Each row is a point. To make a cloud, some directions were put in groups of two or more. Within a group, all points are equally far from the middle, so they leave a hole (a ring in 2 directions, a hollow ball in 3). The other directions are filled evenly. Then the cloud was stretched, turned, moved and blurred a little. How many holes are there, and how many directions does each take, smallest first?

Cloud, 19 rows:
-55; -11; 27
-3; 14; 51
19; -38; 54
-9; 17; -54
29; 12; -8
56; -12; 15
-2; 69; -16
-19; -16; 61
-53; 28; -15
33; -32; 34
-17; -11; 79
-2; -82; 52
10; -30; 61
-45; 3; 14
64; -10; -13
64; 2; -12
39; -15; -52
39; -45; -11
17; -32; 43
Holes: 0

Cloud:
14; 41; 41; -22
22; 24; -57; 28
-8; 10; 66; -35
-16; -21; -17; 61
55; 17; 34; 2
-35; -31; 58; -31
-10; 63; 36; 14
42; -14; 57; 0
10; -43; 60; -24
45; -33; 34; 19
-50; 48; 34; 16
-9; -68; -35; -9
-12; -51; 25; 27
31; 23; 58; 30
-69; 5; 25; 18
-51; 29; -44; 21
-51; 42; 7; 48
-65; -26; -18; -33
38; 23; 16; 61
-26; -58; -27; -48
-30; -41; -17; 40
43; 24; 43; 36
34; -57; 21; -38
-64; -33; 22; -24
-4; 54; -9; 65
39; 43; 0; -3
12; -36; 42; 33
55; 25; 3; 39
-44; 22; 16; -46
36; 24; 34; 53
7; -49; -37; -51
Holes: 1 (4)

Cloud:
-28; -18; -20; 39; -58; 4
41; -88; 6; 19; -58; 3
55; -30; -16; 31; -35; 51
-4; -21; -7; 33; 95; -12
28; -40; 13; 36; 1; 24
60; -1; -1; -13; -3; -31
-18; 28; 5; -22; 38; 42
-53; 29; -15; -12; -20; -5
-25; -36; 19; 34; 66; -25
16; 0; 25; -40; 36; 21
17; 33; 14; -23; 1; -24
76; -24; -12; -7; -29; -6
73; -92; 14; -22; -70; 29
21; -25; 4; 32; 44; 23
5; 34; 9; -38; -54; 25
-52; -12; -9; -3; 13; -39
47; -51; -42; -37; -18; 22
41; -26; 49; -8; -19; -30
36; -1; 33; -26; -26; 30
38; -39; -41; 43; -53; -38
18; -21; 29; -55; -59; 24
-2; -48; -38; 39; -48; -15
-8; 12; -50; 35; 53; -1
17; -63; -6; 28; 12; 28
-10; -17; 15; -2; -83; 7
9; -11; -20; 18; -37; -75
45; -71; 5; 2; -90; -12
52; -38; -18; 23; -80; -36
60; -47; 31; -25; -35; -36
40; -44; -39; -20; -3; -25
33; -12; 37; -8; -43; -34
66; -57; 47; -23; -10; -33
-24; -10; 24; 2; 60; 12
63; 5; -11; -3; 9; 5
-28; 2; 11; -23; 92; -21
57; -34; 15; -24; 27; 28
38; -18; -1; -7; -81; -31
53; -39; 20; -3; -84; -9
19; -91; 18; 24; -30; -42
42; -49; -42; 43; -24; -41
-16; 0; 23; 46; 3; -9
-36; -34; 6; 2; 47; 24
20; -51; 2; 45; 36; 2
47; -22; 10; -3; -95; -9
26; -16; -28; 21; -53; -63
-24; 34; -33; -3; 39; -35
-41; -2; -1; 37; -15; -22
75; -42; -17; -19; -34; 24
43; 8; 1; -13; 8; 51
55; -27; 30; -36; -33; 4
-37; -36; -41; 8; 27; -29
23; -6; 37; 1; 84; -14
Holes: 1 (4)

Cloud, 83 rows:
-32; -14; 63; -8; 19; 14; -34; -3
30; 63; 20; -30; -16; 22; -5; -1
0; -62; 10; 39; 45; -8; -35; -2
19; -11; 35; 52; -7; 37; 59; -66
16; 30; 14; -31; 23; 51; 15; -33
5; 32; 7; -3; 20; -33; 56; 13
-13; 37; 0; 40; 36; 28; 30; -9
29; 25; 16; -52; -6; 42; 31; -44
-38; -23; 63; -28; -80; 31; 15; 2
-54; -5; -11; 49; -6; -27; -2; 25
39; -34; 47; -43; -20; 15; -47; -17
43; 44; -5; 36; -43; 20; -15; 38
-27; -27; 23; -63; -28; 39; -3; -1
8; -13; 84; 10; 46; 36; 29; -8
30; -20; 20; -34; -11; -21; 1; -24
24; -37; 18; -27; -40; -8; -42; -30
-15; 18; 23; 26; 37; -36; 6; 34
25; 40; 62; 19; -56; 0; 12; -33
46; -15; -25; 80; 28; -32; -1; 5
42; 10; 7; 7; -16; 16; 37; -68
-65; -10; 62; -12; -8; 40; 19; -5
-51; -31; 52; 23; -34; 35; 57; -26
18; -32; 77; 30; -29; 4; 5; 18
-47; 20; 1; 6; -23; 14; 5; -17
-4; -30; 48; 26; 6; -32; 52; 45
-31; -45; -3; -15; -59; -6; 25; 95
-44; -23; 61; -14; -3; 72; 22; 14
15; 20; 30; -40; -36; -33; 21; -15
5; -43; 6; -17; -59; -36; 1; 15
7; -15; -25; 70; -11; 34; -7; 57
-27; -37; -6; -13; 20; 32; 48; -16
-28; -27; -4; 59; -48; -45; -4; 58
43; 48; 0; 49; -16; 20; -27; -13
-39; -32; -46; 89; 11; -14; 7; 68
-18; -4; -7; -2; 21; 53; -22; 4
-10; -41; -32; 79; -6; 20; 4; 76
-32; -80; 26; -4; 12; 34; 4; 60
5; -47; -55; 35; 20; 23; 3; 29
7; -25; -18; 0; -1; 17; 78; 10
45; -12; -35; 25; 42; -23; 34; -12
79; -1; -24; 37; -31; -3; -34; 45
13; -24; 49; -28; -8; 24; -71; 8
21; 16; -9; 2; 9; 58; -15; -57
-14; -23; 35; 30; -48; 48; 53; -15
63; -11; -27; 66; 11; 9; -13; 18
-60; -14; 62; 36; -31; 10; -1; 26
-18; -3; -17; -4; -13; -13; -58; 9
76; 12; -14; 36; -28; 16; -34; -33
41; -2; 9; 68; -16; 8; 17; 45
-18; -17; -14; -25; -31; 19; 14; -33
2; 25; -14; -46; -11; 41; 17; -36
14; -40; -24; 31; -40; 32; 9; 10
2; 10; 26; 85; 11; 29; 41; 22
1; 3; 45; 22; 36; 58; 36; 25
49; -20; -25; 44; 37; 38; -11; 47
-18; 28; 28; -25; -49; -4; -61; -42
-2; -28; -36; 88; -2; 7; 42; 60
-34; -67; 40; 87; -10; -22; 14; 41
8; -44; 23; -15; -43; 65; 18; -31
1; -34; 30; 21; -57; -14; -27; -42
38; -43; 8; 53; 46; 7; 22; 81
60; -41; 52; 40; 2; 48; -4; -10
0; -56; 38; 47; -22; 66; 38; -15
-16; 29; -36; 48; -3; 11; 13; 9
36; 16; -50; -48; -7; 34; -9; 5
-26; -52; 34; -4; -53; 38; 16; 52
39; -2; 12; -18; -31; 49; 18; 44
19; 15; -18; 13; 51; -35; -18; 26
22; 0; -22; 13; -55; 48; -52; -27
-32; -25; 18; -33; -9; 43; -17; 53
-16; 22; 40; -17; -51; 72; -21; 17
1; -83; 17; 44; 3; -21; -7; 88
52; -8; -19; 9; -3; -26; 28; -21
-41; -12; 28; 54; -48; 23; 24; -16
10; 8; 0; 17; 22; 68; -27; -22
38; -35; -4; 4; 62; -10; -1; 33
-19; -3; 28; 39; -48; -8; -57; 39
-48; -16; 42; -2; -51; -7; 6; 59
-23; -47; 39; 38; -67; 11; -2; -9
27; 27; 33; 43; -66; -25; -46; -16
30; 12; -9; 29; 5; -42; 1; -37
-60; -42; 15; 5; -24; -8; 63; 50
4; -41; 36; 25; 19; -11; -16; 86
Holes: 2 (2, 4)
